Every row gives one point. Two turns around zero, p and q, are shown by what they do to some points. Write where each new point lands after one turn and then the other. Backwards means that the second turn is done in reverse. Each puzzle has new turns, and all numbers are rounded.

Turn p:
[ 27 -16] -> [ 13 -28]
[-46   5] -> [-35  30]
[19 36] -> [36 19]
[-7 13] -> [ 2 15]
[  7 -38] -> [-16 -35]
Turn q:
[-43   7] -> [-39 -20]
[29 10] -> [17 25]
[14  3] -> [ 9 11]
[21 24] -> [ 3 32]
[-21 -44] -> [  9 -48]
Where do these land?
q, then p: [ 32 -15] -> [ 32 -14]
p, then q: [-48   6] -> [-48   4]
q, then p: [16  9] -> [16 10]

Turn p:
[ -6   9 -16] -> [-13  13  -7]
[-8  0 41] -> [24 -6 34]
[ -5  15 -34] -> [-23  22 -20]
[ 34  -8 -13] -> [ 10 -13 -33]
[-15 -16  22] -> [  1 -16  27]
Turn q:
[  0 -39 -15] -> [ 15 -30 -24]
[-33  15  -6] -> [-35   7 -10]
[ 34 -14  11] -> [34 -7 15]
[  4  14 -10] -> [ 1 17 -5]
[-4 24 20] -> [-15  14  24]
Where do these land?
q, then p backwards: [-14   3  48] -> [-41 -24  16]
q, then p: [25 16 -9] -> [ 21  18 -14]
q, then p: [-17   0 -22] -> [-25  10  -8]
q, then p: [ 23   1 -25] -> [  9  12 -31]
p, then q: [ 1  7 18] -> [11  3 15]
q, then p: [-19 -27 -10] -> [-27 -20  -8]

Turn p:
[-17  -1  32 -16] -> [-37  -2   7 -11]
[ -8 -22  -7  21] -> [  4 -14   5  28]
[ -5  33   5 -22] -> [-12  22 -18 -26]
[ 14 -10  -1  27] -> [16  3 19 20]
[ 14  -8 -15  -2] -> [20 -9  0 -3]
[  2   8 -14  -8] -> [  9   1 -13  -8]
Turn q:
[-21  23  -8  27] -> [-31  -1  19  20]
[ -6 -11   8  -1] -> [  4 -10   5  -9]
[10 -8 18 15] -> [19 -9 15  8]
[15 12 23 -7] -> [19 20 13 -2]
[-16  -9 -13  -6] -> [-15 -11  -9 -11]
[ 20  -7 -28 -28] -> [  5  11 -43  -6]
Where do these land?
p, then q: [15 12 10 -7] -> [  3  19   3 -12]
q, then p: [-26  38   4  -7] -> [-38  22 -17  -4]
p, then q: [ -2 -48   6   5] -> [ 23 -40  14  -7]
p, then q: [ 12  12 -11   2] -> [ 6 16 -8  8]
q, then p: [ 7 -5  6 -4] -> [ 7  0  4 -7]
q, then p: [-11 -22 -22  -3] -> [  6 -28 -14   8]
p, then q: [ 5 13  7 14] -> [-3 14 13  8]

Turn p:
[-24 -26 -17 -16] -> [-17  11 -36  11]
[-14 -17 -16  15] -> [  6   5 -16  26]
[-14  14   9  17] -> [-6  1 21 17]
[25 14 28  5] -> [  7 -23  27 -18]
[ 27  14  -4 -21] -> [ 10   6   4 -35]
Turn q:
[ 18 -17  -5 -29] -> [ 28  -3  17 -20]
[-11  -9  -5  27] -> [-18 -21  -6  12]
[  4 -21 -25   8] -> [ 12 -32  -3   2]
[19 -9 -2 17] -> [  4 -12  14  19]
[-23  48   7 -20] -> [ -6  45 -33  -9]
[ 8 -7  5 12] -> [-4 -6 11 10]
[-14  15  25 -15] -> [-15  29   0 -15]
Where do these land?
q, then p: [-7 19 23  2] -> [-12  18  21   7]
p, then q: [-13 -31 -27   1] -> [ 16 -20 -26  24]
p, then q backwards: [-26   0  16   8] -> [ 0 -2 13 29]
q, then p: [ 27 -23  21 -18] -> [-16 -32  17 -22]
q, then p: [  8  -7   8 -17] -> [ -7  -7   7 -18]
q, then p: [ 18  25 -13  26] -> [31  0 14 26]
p, then q: [ -7  16 -28  -2] -> [  5  24 -13  18]

Turn p:
[ -7 -25 -10 -29  -4 -13] -> [ -3  -3  -7 -23   7 -34]
[ 30  23 -12  20  -1 -40] -> [ 19  23 -21  45 -10 -10]
[ 11   8   1  40 -16  33] -> [ -6 -27  -3  19 -22  39]
[-45 -11  -8 -28  12  17] -> [-34   2  11 -37  26  -5]
[-17   1   5 -45  -3   1] -> [ -1  18  -1 -43  10 -10]
[16  0  8 29 17 45] -> [  7 -35  12  13   9  42]
[ 12   4  16  13  -4 -44] -> [ 18  22  10  27 -20 -23]
Turn q:
[  3  -9  -6   8 -16   7] -> [ -6  -5   0  16 -13   1]
[ 19 -16  11 -24   7  -6] -> [ 18 -27   3 -16  -2  -8]
[ 18  22 -38 -18  22  17] -> [ 24   5 -48  -5   3  20]
[-28  16  22  -3 -10  44] -> [-19  16  19 -15 -19  44]
[-48  -8 -23   3  20  19] -> [-39   0 -15   1  30  33]
[ 33  -7   7  43   3 -34] -> [ 28   8  19  37  14 -37]
[ 40  21  22 -11  -1 -35] -> [ 41  10   8 -18 -10 -40]
[-37 -18   6   1 -25 -12] -> [-46  -6  15  -1  -3 -12]
Where do these land?
q, then p: [ -7 -10  30 -18  17 -35] -> [ 26  17  21 -15  18 -31]
q, then p backwards: [ 3 -9 23  6 38 -1] -> [  7  -5  17 -11  37  16]
q, then p: [-18  -3  16 -37  42  -8] -> [ 19  -2   4 -34  45 -15]
q, then p: [ -4 -27   2  -9 -18  18] -> [-16 -23  11 -14 -17  -8]
q, then p backwards: [  7  40 -10  32 -30   9] -> [ -2  41   7  13 -18 -39]
p, then q backwards: [-13 -11  -5   0  40 -33] -> [ -7  -6   6  36  10 -39]
p, then q: [ -1  29 -30  23 -35  21] -> [-38   6 -26  26 -17  29]
p, then q: [ 36  19 -26   7 -26  12] -> [ -4  -6 -37  38 -16  11]
q, then p backwards: [ -3 -28   0  -5 -27  18] -> [ -6 -15   1  33 -19  13]

Turn p:
[  9   7  10  28 -18  26  -1  21] -> [ -8 -14  19  27 -19  22 -10  13]
[-13   0  23 -25  29   0 -10  12] -> [  7 -12   9 -24  38   7   1   6]
[-25  -5 -21  25  15 -11  16 -18] -> [-15   4 -14  26  12 -26  15 -22]
[ 12  18   1  25 -10 -19  11  -6] -> [ 18  15   9  27 -13 -13  -6  -4]
[-17   9  15  -7  -5 -13  -3  12] -> [ 3  5 27 -8 10 -2  9  0]
[ 24  19 -18 -21 -20 -10  30 -14] -> [ 16  47 -19  -2 -19   9   3   3]
[-10 -31   6   3 -12  20 -15  20] -> [-20 -34   9  -9 -13  11  13   8]
[ 23  -8   7  14 -18  23  -5 -18] -> [  5 -14 -10   8 -30  18 -18 -12]
[ 16 -25   7 -21  27  -3 -11   8] -> [ 15 -24 -18 -25  14  -3   1  18]
[-20  16 -30 -20  11 -14 -14 -16] -> [-22  26  -9 -20  17 -26  -9  -9]
Turn q:
[13 11 14 24 -8 -6 -1 28] -> [ 22  -2   8  31 -19  -7   2   1]
[ 28  22  -4  12 -29   0   0 -17] -> [ 23  -2 -14  -8 -29   7   1 -29]
[  6 -12 -11  16  41  22   7   2] -> [ 24  -3  -2  -3  41 -18  -7  12]
[ -2   8 -15  -4   4   8  43  -2] -> [ 10  18  -1 -14  14  -7  37  -4]
[-21 -26   8 -22 -18 -19  -8  20] -> [-40 -11   6   9 -17   2   8  25]
[-15  14 -13 -42  17  26  -8  33] -> [-1 30 -3 -1 15 33  2 47]
[-15   0  10  20  -7 -15   3 -20] -> [-14  -7   5   9   2  -8   0 -31]
[ 13  11 -15   5  16  -7   2  -1] -> [ 13  17  -8  -5   2 -15  -8  -1]
[  5 -13  27 -20  -4  -8 -24 -12] -> [-18 -16  20 -13 -15  11 -24   4]
[-10 -14   0  11 -11  -1 -15 -31] -> [-17 -23 -10  -6   5   3 -12 -24]
Where do these land?
q, then p: [-17 -41  -2  45  12 -27  -9   4] -> [  4 -25   4   9   4 -60  23 -13]
p, then q: [ 20  17   6 -15   7 -16 -12  11] -> [ 11  11   8   2 -20   4 -18  21]
p, then q: [  5  -1  18  -2 -21  15  48  26] -> [ 46 -10   7   8  11  13  37  -3]
p, then q: [ -9   7 -19  23  10 -13  -4 -13] -> [-14   8  -6  12  -2 -20 -13 -21]
q, then p: [ -6   5  -3  -9 -35   6  10  -7] -> [-14  12 -14   5 -10  22  15 -14]
p, then q: [-18  11  10 -26   9  10 -16 -11] -> [-11  11  12 -19  19  17 -19   8]
p, then q: [ -6 -13  -6 -16   2  21   4  21] -> [-3  2  0  5 19  9 21 22]
q, then p: [  5   0  -3 -31  13   3  -8 -22] -> [-11   6   5 -32  17  13  -9   5]
p, then q backwards: [ 25  15  -1  31   4   1 -14 -10] -> [ 12   3   7  23   7 -13 -32  11]

Turn p:
[  8   0  20   0  -3   7  -1 -14   9] -> [ 18   2   7  15   2   2   2  -7 -11]
[  7   9 -19  -4   8  -2   3   7 -24] -> [ -4   6 -17 -26   1   6  -8   0   9]
[-11  -4   1 -11   2  -9  -4  -8  -7] -> [ -4   5  10 -10   7 -10   6  -7  -1]
[ -6  15 -18   8  -7 -12   9  10  -5] -> [-15  12 -10  -5 -14  -4  -9   7  14]
[ 12  -5  19   2   1 -10   2   5  23] -> [ 12  -5  -7  22  -2 -13  11   9 -12]
[ 11 -10  21  -5 -13   8 -14   7  18] -> [ 22 -13  10  20   5   0  12  12   1]
[ -4  11 -18  -7   1   3   5   1   1] -> [-12   7  -9  -2   1   6   1  -7  14]
[  4  -6 -23   5  -4  -2   4  -5 -11] -> [ -6  -8  -5 -15 -12   0  -8 -11  11]
[-10  -4  12   3  -2   7   2  -3 -13] -> [  1   4  16  -8  -2   8  -2   2 -10]
[ -6   1 -23   7   9  -5   2  11  -3] -> [-22  -5 -13  -9  -2  -1  -7   3   8]
[ -3 -11  25  -4   3   9   6  -1  18] -> [  6  -4   9  19   3   4  17   2 -20]
[ -3   4   3   6   7   6 -15  -9  -6] -> [  2  -1   7  -1  13   2 -15  -4  -4]
Turn q:
[  7   0 -21   4  -7  -3 -12  -7   1] -> [  1   1 -15  -7 -16  13   3  -5   8]
[ -4   6   4  22  -9  10   3   3 -17] -> [  7   0 -13  23  -4  -8   9  10  -6]
[17  6 10  0  8 -2  8  8  4] -> [  9   3  -3 -13  14 -10  -2   3  -9]
[-5 -1 -8 15 16 -4 -8  4 -9] -> [-15   0 -16   5   1   9   0   4 -12]
[  7   3   5  -8  -4   1   6 -19  12] -> [  7  11   6  -6  -2  -9  -8 -15   9]
[-3 16  0  3 11  8  0 17  7] -> [  3  13   5  -3   6   7   6  14 -17]
[ -1   6   2 -16   3  -7  -2   2 -16] -> [-7 -8  4 -4  8 -2 18 -8  0]
[ -4  -8  -5  12 -11   5  -9   9  17] -> [  3   1   0  -1 -16   8 -12  19   4]
[-18   7   4  13 -13 -10  12   0   1] -> [ 0  9 -1 19  9  0  2 12 17]
[-19 -19  23  -1   4 -13  -3  -7   9] -> [-24  -4  15   6   5 -13 -19   5  11]
[ 16 -14  -6 -18  10   9   8  -3  -4] -> [  9 -16   5 -11   3   3  -7 -21 -11]
[  7  -3  -8 -26  -8   6  -3  -7  -4] -> [  7 -11  12 -11  -9   3   9 -19   5]
Where do these land?
q, then p: [  4  -6 -11 -17   5   6  -9  -5  -3] -> [  8   1  15  -3  -2   6   9 -14  -1]
p, then q: [ 4  7 13  5 11  8 -4 48 -4] -> [ 10 -19   6  -4   8  25  10  27 -28]
q, then p: [ -8   5  18  -9 -10   7  -3  -7   7] -> [  9  13   4  11  -5 -14   2   9  -7]
p, then q: [ 17  -9 -13  -9 -12 -19  10  -8  -2] -> [ 11   0  -3 -11   2   4  -5 -12  29]
q, then p: [ -4   4 -11  -7  -2 -15  -7  -8  -6] -> [-12   2   3  11  -3   6   8 -13   0]
p, then q: [ 7  2  7  8 -1  6 -2 -8 -7] -> [  1  -4  -5  -6 -10  -9   5  -4  -5]
p, then q: [ 8  8 -8  6 13 -6  6 -5 11] -> [ -7   4 -14   6  -7  14   3  -6   5]
p, then q: [-1  7 -7  5  2  8 12 -7 -5] -> [  2   6   4   7 -15   1   7  -7   1]
q, then p: [ -4  -8 -14   9  -2  -4 -13   4   9] -> [-5 -6  9  5  2 12  3  6 17]
q, then p: [-6  7 -7  6 -3  7 11 -3 -1] -> [  4   0  -7   5  -5   7 -13  -1  -3]
q, then p: [-8  6 37  8 -6  5  2  1  4] -> [ -1  13  -6   0  -3 -26  -6  25  -8]
q, then p: [ -9 -23  -3  -4   8  -2  -4  -2  -3] -> [ -5 -13  22  -1   6   0  -2  -1  -4]
